Each row of a before or after table is a point. One or more steps were done to the points. Then noise was added and the rows were shuffled. The steps act on columns, c1 being the first. Write out the steps. A step turns or swaps two columns, mirrors them in a line or flattens them onto one, adds a multiple of one to another, or multiplies or shifts one. Angles are multiples of 10 degrees, from the lower column toward the higher: turns from -170 to 170, lines from 10 to 170 but not 90. Use the fewest steps. Two steps may share a column if one is a turn and the other turns, adds or multiplies; they go together, in the order done. Otherwise the lowest column goes first.

Before (8 x 2)
[[  3  -1]
 [ -4 -36]
 [-39 -79]
 [ 13  12]
 [ 28  -6]
 [ 11  -3]
 [ 24 -32]
 [ -7  40]]
After (8 x 2)
[[   4  -54]
 [ -24  -53]
 [  37 -100]
 [ -13   -8]
 [ -13  -23]
 [   7   21]
 [ -28  -27]
 [  -2  -20]]
Steps: multiply c1 by -1; shift c2 by -20

Before (10 x 6)
[[ -9  10  42 -59  40   1]
 [-14 -59  -9   9 -15 -25]
 [ 19  17  10 -27 -36  42]
 [-46 -26 -31   9   9   4]
 [  6  -5 -13 -38  59   0]
 [ 15  36  39   5 -46   9]
 [ 12  -3  35 -12  61  18]
 [-51 -41 -25 -19 -25 -15]
 [ 39  39  15   7 -34  27]
 [-12 -50  15  22 -10  11]]
After (10 x 6)
[[-10  11  -6   5  71  -5]
 [-44 -28 -84  13  -6   6]
 [ 40  27 -36 -27 -20 -37]
 [ 16  -8 -17  44  37 -14]
 [-12 -46 -33   5 -23   5]
 [-15 -46 -56  -6 -14  44]
 [  6  -7 -63  30  61   0]
 [-52 -33 -76 -30   4  28]
 [ 12  33 -11 -38 -28 -17]
 [ 17   3 -41 -46   5 -46]]
Steps: mirror c2 and c6 in the line at 170 degrees; shift c3 by -50; turn c4 and c5 by -60 degrees

Before (12 x 9)
[[-51  42 -44   5  22 -43 -15   7 -40]
 [ 42   1 -47 -59  33  -1 -37 -22 -31]
 [  3 -11  30  38  -7 -28  21 -31 -41]
 [ 21  -8 -14  36 -22   7 -15  31 -51]
 [ 61  20   0 -10 -11  11 -24  50 -44]
 [-20 -47   5 -46 -21  12 -12  40  40]
 [-24  -5 -41  31  26  16  -7 -20 -55]
 [ 38   7 -13  46   7   4  30  32  -2]
 [ 30  33 -32   7 -29 -18  -4  -5  -9]
 [ 12  21  10 -26   7 -40  59 -47 -17]
 [ -1  49  -8   5   3  30   3  14 -16]
 [-65  33  30   7  38 -62 -24 -15   7]]
After (12 x 9)
[[-65  20  31   7  39 -63  16  -2  37]
 [-55  32 -47   5  22 -45  17  -2  25]
 [  0  48  29  37  -4 -26  38  -1 -28]
 [ 38   9 -46 -61  36   4 -36  -2  -9]
 [ 25  40 -16  38 -21   5 -25  -2 -21]
 [ 38   0 -14  47   7   3  30  -4   2]
 [ -3  29  -7   4   1  27 -20  -1  42]
 [-20  25 -47  28  27  14 -15   0 -26]
 [ 11  31  14 -26   9 -37  86   1  13]
 [ 31   1 -33   9 -28 -19   9   3  29]
 [ 60  50  -1  -9 -12  13 -28   0   5]
 [-24 -48  10 -47 -21  15 -25  -1 -28]]
Steps: turn c2 and c9 by 70 degrees; add 0.5 times c3 to c2; add -0.7 times c6 to c7; multiply c8 by 0

Before (10 x 14)
[[ 13  66   7 -12  -6  30   1  -7  -5   2   6 -31   6  -4]
 [  4 -16  56  -3  -3  -2  12   5  -7  -6   2 -22 -18  13]
 [  8  19 -12   9  -2   0  17  81  32 -49  61   0 -19  13]
 [  4 -12  -7   9  17   6 -24 -18  -8  -7  17  -6 -15  19]
 [ 13   2   2 -41  -3  -1   8  -9  -7   0  15 -13  -6 -21]
 [  1  10 -10   7  -7  -3  18 -27   0  -2  26 -10  10   7]
 [ 12 -16   7 -15   2  29   6 -22  10   5   5  -4   0  23]
 [-16 -16  -7  11   7  -4 -16   6  13  -2   6   3  -8 -24]
 [ 20  -7  -6   4   5   9  18  18  -3   7  16 -18   0  -2]
 [-20   3 -10   9   1 -10  -5  11   2   6  19 -24  22  23]]
After (10 x 14)
[[ 13   2  -3 -41  -5  -1   8  14 -20  -9  12   7  -4 -15]
 [  3 -12  12   9 -19   7 -24   9 -24  -6  17  17   9  13]
 [-16 -15   9  11  -9  -4 -16  -3  39  -1   6  -6   0 -18]
 [ 19  -7   8   4  -1  10  17  16  -9 -15   8 -21   3  -1]
 [  1  10   7   8  12  -3  18  15  -1 -16  21  24  -5   4]
 [ 13  66  -7 -11   7  29   2  32 -15  -6   2   2  -1  -2]
 [  4 -16 -53  -3 -23  -2  12  21 -21   3   5  -8   9   9]
 [ 12 -16  -5 -15   0  30   6   8  29  -7   0  21   3  16]
 [-20   3   9   9  22  -9  -5  21   7 -17  11 -14   5  15]
 [  7  19  11   9 -16   0  16 -14  96  -2  79 -80 -12   9]]
Steps: turn c3 and c5 by -160 degrees; turn c5 and c13 by -70 degrees; mirror c8 and c12 in the line at 130 degrees; multiply c9 by 3; mirror c10 and c11 in the line at 110 degrees; multiply c14 by 0.7

Before (8 x 24)
[[ -4 -19  20  11 -32  23 -30   8 -18 -40  23 -29  22  -2   3   4 -47 -19
   29 -13  -7 -50 -21  -7]
 [ -4   7  26  -3  -8  -6 -29 -10  15   3  11 -15 -24  16 -65 -19   8  -7
    7  -4   6  20  95   3]
 [ 20  25  -8   0 -24  22 -14  -3   7  15  19  -6 -88  32  23  10   5  -2
   29   2  54 -11 -12  -7]
 [  0  24  15 -19 -27   9 -15  18 -48  13 -45  13  15 -31 -30 -15  -7  -7
   19   2  31  14 -15 -25]
 [ 12  24   8 -45 -19   3  93   3   0  17   9 -33   1  15 -30   4 -42 -31
  -62   3   2  22 -20 -17]
 [ -7  27  -7 -48 -23  -5 -27  -4   0 -37  -5 -11   7  11  95   7 -27  24
  -23 -25   0  17 -20  -3]
 [  6  17 -13 -18 -22   3 -21   8  14  16 -38   5   9  15 -44  -9  -5 -20
   15   9  -9 -70  -7  12]
 [ -6 -21  22 -17  40  80   5  15  -5   8  25  26  11  30 -25 -14  -8  17
   22   8   7  10   8 -16]]
After (8 x 24)
[[  3  17 -16 -18 -20  -7 -19   6  16  15 -38   4   9  12 -46 -10  -2 -20
  -71  11  -8  16  -5  10]
 [ 12  22   7 -40 -19 -18  89   3   2  14  10 -33  -1  13 -27   1 -38 -29
   23   5   2 -63 -21 -16]
 [ -7 -20  23 -55  42  64   7  14  50   5  25  25  13  21 -27 -15  -6  19
    9   4   5  23   7 -16]
 [ -5   8  23  -2  -6  -7 -30  -9  11   2  16 -13 -22  13 -67 -19   9  -8
   17  -4   7   7  94   7]
 [ -8  30  -5 -39 -23 -29 -25  -1  -3 -34  -2 -10   9  13  94  12 -26  23
   18 -22   0 -22 -17   0]
 [ 18  22  -8  -8 -24  16 -13  -6  20  11  17  -5 -87  22  21   8   6  -2
  -16   0  57  27 -10 -10]
 [ -5 -19  21  -4 -35  22 -29   8   2 -36  26 -28  24  -2   2   6 -48 -19
  -45 -14  -8  29 -23  -8]
 [  0  26  14 -21 -29  -3 -16  17 -40  16 -44  16  14 -19 -28 -17  -4  -7
   12   1  28  22 -17 -24]]
Steps: add 0.7 times c6 to c9; turn c4 and c6 by 30 degrees; multiply c14 by 0.7; swap c19 and c22

Before (13 x 64)
[[ 25  21   8 -14 -40 -14  67  20   1 -23   9  17   6  18  29   9  13  33
   61  -6 -56  73 -15  31 -23 -11 -22   6  37  24  37 -13 -29 -14  26 -22
  -14   1 -24  18  43  -5   7  62   2   0 -51  -3 -47 -33  21  95  29  11
  -33  20  47 -12   9  20   6   7  45  39]
 [  4 -17 -27  25  21  -6  -1  17 -14  18 -34   1 -16   5 -21 -23  30  36
   21   8 -10  14 -15  -9  -6 -13 -13   3  27  18  14   4  24  -5 -46  -9
   26 -23 -57  53  -9 -15   5 -30  37  25  42  35  -8   9   0 -30 -11 -21
   -4  11   9  34  -3 -33   9  -4  13  -4]
 [  1  30 -18   3  16 -24  19  -6  -6  21   7  -2  20   8 -23  37 -54 -32
  -35  41  23   5  27  11   3   8  28  16  -4 -23   4 -63 -15  36  31 -17
  -64 -27  -1  -8  46  16  -7   3  35 -58 -38 -16   0 -10  54  50  21  15
  -31 -12   8 -30  20 -10 -42  -1   2   4]
 [  6   2  -4 -39 -35 -32  15  -9  15  23  -4  16   1  -3  20   2  26  45
   35 -29 -73  30 -43  -5  21 -27 -13  20  29  30  60 -34 -42   3  17   8
    6 -36  -7  -3  11  -3  41  65   6  19 -35 -12 -26 -49   6  93  25  11
  -32   7  30  -8  -1   9  11 -20  28  36]
 [-31 -20 -31  19  -5  30 -17   1  -5  12   4 -44   0  28 -27 -23  36   8
   15 -33  -3   5 -11   7  10  20  28   6   0  27 -27  15  36  -8 -16 -47
   15 -35 -20  39 -45  16 -11   5  24  27  16  24   0  -5  -7 -21  -2 -18
  -29  -5  14   1 -20 -22   6 -14  10 -10]
 [-25  -8 -26 -21 -15  16 -16  20   6  39 -13 -46  -7  32 -20 -12  13  31
    2  15 -12  -1   2  37  -4  23 -10  10  21   3  -3   1  42  -4 -26 -25
   32  -4   0  43  11 -38 -12 -37  13  19  38  -6  15  16 -11 -51 -15 -32
  -35  11  13  27 -31 -22  14 -15   1  11]
 [ -5 -39 -38  18 -16   7  -8  20  -2  28 -20  -3  21 -12 -12  -9  31  25
  -11 -31  19  30 -19  30  -9  12   5  -2  21   8  10  -2  44  30  -6   5
   38  10 -22  63  -1 -17 -15 -11  21  39  11   1 -14  -8 -11 -30  -8 -19
  -17 -29 -17  19   7 -34  13   9 -10 -35]
 [-21  11 -39  -8 -11  29   7 -17  13  40  24 -19  28  36 -37  37 -44 -27
    5  -2  31  20   4  11  11 -21 -13  35  22  -9   7 -54  -3   9  17 -12
  -62  -5   6   8  24  22  33  -8  27 -61 -17  -8  -7 -39  15  29  11  -3
    6  21   7 -25  43 -22 -42   3  26   2]
 [-34  17 -13 -17 -18  -6   8 -28   5  26   5 -25  12  40 -21  41 -24  21
  -17   7  13   2  43  32   3 -24  12  -9  -2 -39  -7 -19   7 -23  32 -18
  -48 -25 -21 -21   9   5  21   4  33 -51 -29 -13 -21 -34  49  19  -3   6
   25 -21   4 -23  25   6  -8   6  18   7]
 [  4 -37 -51  32  -2  13 -21   3  -4  31  11 -25   2   8  -7 -34  27  23
   10 -14 -36  -3  15  -3  -5   0 -15 -12  -7  31 -11  12  39  16 -44  -5
   24   9 -19  -2  -4  -4 -15 -49   6  23  31  -2  -7 -16 -13 -53 -22 -29
  -47  -4   4  19   3 -19   4  16  13 -28]
 [ -3   6 -35  35  -7  11 -29  24  -7  38 -22 -31 -15 -13  -6 -31  33  15
  -17   3 -11  -6  -2  19 -23  10  -8  10  11  14  -4 -20  48  25   3 -16
   46  28 -33  43 -29   6  -2 -19   6  29   9  42 -14 -13  -8 -24 -34 -10
   -4  36  -5   7 -34 -10   3  28 -13  -5]
 [  1 -25 -20  53 -15   8   8  20   1  33 -11 -32 -21  13   6 -13  33  -1
    2  -8 -36  -5  -8  -2 -18  11 -18  -1  32  40 -12   5  34   1  -2   7
   26  -8 -22  63 -30 -24   5 -25  14  23  29  -3   0 -32 -24 -18  -6   9
  -22  -8 -29  49 -24 -12  11 -34  11 -33]
 [-32  21 -23  -8  30  25   1 -32  -8  37  17 -19  45   9 -11  37 -38  -9
  -25  37  21  11  41 -10  11 -25  15   5  12 -40  -6 -15  17 -12  28   1
  -49 -14  13  -4  14  16  10  14  38 -47 -14 -36  -2 -21  -7  42  56   9
    3  -7 -13 -36  13 -18 -73  32  21  16]]
After (13 x 64)
[[-30 -24 -21  -7  31  25   0 -33 -10  38  17 -19  46   9 -12  36 -37 -10
  -24  37  22  10 -35  -9  11 -23  16 -22  12 -39  -6 -15  17 -13  29   1
  -50 -16  14  -4  13  16   9  15  39 -48 -13 -35  -1 -20  -4  42  56   8
    4  22 -13 -36  13 -17 -74  33  -8  13]
 [-34 -14 -13 -17 -17  -6   7 -26   2  26   4 -25  14  41 -19  41 -22  19
  -15   8  14   3 -28  32   3 -24  12 -35  -1 -37  -8 -19   7 -25  29 -17
  -48 -25 -22 -23  10   7  20   3  34 -50 -31 -14 -20 -35  48  17  -3   5
   26  18   6 -23  25   6  -8   9 -23  18]
 [  3  14 -26  27  21  -6   0  14 -15  17 -35   2 -14   5 -19 -22  29  36
   22   6  -9  15  10 -10  -7 -13 -15  13  26  16  13   5  23  -3 -46 -12
   25 -24 -58  54 -10 -15   5 -32  38  24  41  38  -7   7   0 -30 -10 -21
   -5  12   8  34  -1 -34   7  -4  11 -16]
 [-19  -7 -38  -8  -8  31   6 -16  16  40  26 -20  28  34 -39  36 -44 -26
    5   1  32  20 -24  11  10 -18 -14  25  18 -10   6 -56  -4   8  16 -11
  -63  -6   4   8  26  23  36  -7  24 -62 -17  -9  -7 -38  14  27  10  -3
    8  26   7 -24  43 -21 -40   2  21  11]
 [  3 -20 -17   5  18 -25  20  -6  -8  20   7  -4  21   9 -23  37 -54 -33
  -36  41  24   4 -31  10   4   9  25  -6  -6 -24   4 -65 -14  36  34 -18
  -65 -27  -2  -7  45  16  -6   1  35 -58 -38 -15   0 -12  54  49  21  16
  -31   1   8 -28  19  -7 -41   0 -13  31]
 [  0  40 -20  52 -15   9   7  20   3  34 -13 -32 -21  15   8 -16  31  -1
    2  -9 -36  -5   9  -1 -20  11 -18   5  32  41 -12   5  35   0  -3   7
   25  -5 -22  64 -29 -25   4 -25  13  24  29  -1  -1 -32 -24 -17  -4  10
  -22  10 -28  49 -25 -12  11 -34  -8  -5]
 [ 27 -44   9 -14 -40 -17  69  21   1 -23   8  17   6  15  29  11  12  35
   62  -7 -56  71   6  29 -24 -11 -23  14  37  21  38 -13 -30 -15  24 -23
  -15   0 -23  18  41  -5   7  63   1   0 -49  -5 -47 -33  21  97  32  13
  -31  45  46 -10  10  21   5   6  20  -5]
 [ -7  49 -39  18 -16   7  -8  20  -2  27 -21  -3  20  -9 -15  -8  31  25
  -11 -32  19  29  15  31 -10  11   5   8  21   7  11  -3  44  29  -4   7
   37  10 -22  64  -2 -16 -16 -11  19  40  11   2 -16  -8 -10 -32  -8 -18
  -16 -10 -20  21   5 -35  13  11 -29 -20]
 [  7 -31  -5 -39 -35 -33  13  -7  13  23  -5  16   3  -5  20   3  26  46
   34 -30 -74  31  20  -5  21 -29 -12  42  27  33  60 -33 -42   4  18   9
    7 -34  -7  -4  10  -3  42  65   7  18 -34 -11 -25 -48   5  93  24  10
  -32  27  30  -7  -4   8  10 -20   7 -24]
 [  4  42 -51  30  -2  12 -20   3  -3  30  12 -23   1   9  -6 -34  28  23
    9 -14 -35  -2  -4  -3  -4   1 -14 -20  -6  33 -10  12  40  17 -43  -5
   24   8 -18  -2  -6  -3 -14 -49   6  23  31  -1  -8 -17 -13 -55 -25 -29
  -44  15   5  18   4 -20   6  18  -5 -24]
 [ -3   1 -34  34  -7  12 -30  24  -9  38 -20 -31 -13 -16  -3 -31  34  17
  -16   1 -10  -7  -5  19 -23  12  -7  11  10  13  -2 -19  48  25   2 -14
   46  29 -34  39 -28   6  -5 -19   7  29   9  41 -15 -13  -7 -25 -35  -9
   -5 -14  -5   6 -34 -11   2  26  36  10]
 [-32  21 -33  20  -5  27 -16   1  -5  13   4 -43   0  26 -26 -23  36  10
   16 -31  -3   6   7   8  11  20  29  13  -1  27 -28  13  35  -8 -12 -49
   13 -33 -23  36 -46  16 -10   6  23  25  13  26   0  -5  -7 -22  -3 -16
  -26  10  13   3 -22 -23   6 -14  -3 -18]
 [-26  -8 -27 -22 -17  14 -17  22   7  40 -13 -46  -2  29 -20 -11  13  31
    1  15 -13  -1  -7  39  -3  23 -10   6  21   5  -3   1  44  -4 -26 -24
   33  -4  -1  43  11 -38 -11 -36  14  18  38  -7  13  17 -10 -49 -16 -33
  -33   0  12  29 -31 -22  14 -14  11 -15]]
Steps: turn c2 and c64 by 120 degrees; multiply c64 by 1.3; mirror c23 and c28 in the line at 110 degrees; swap c56 and c63
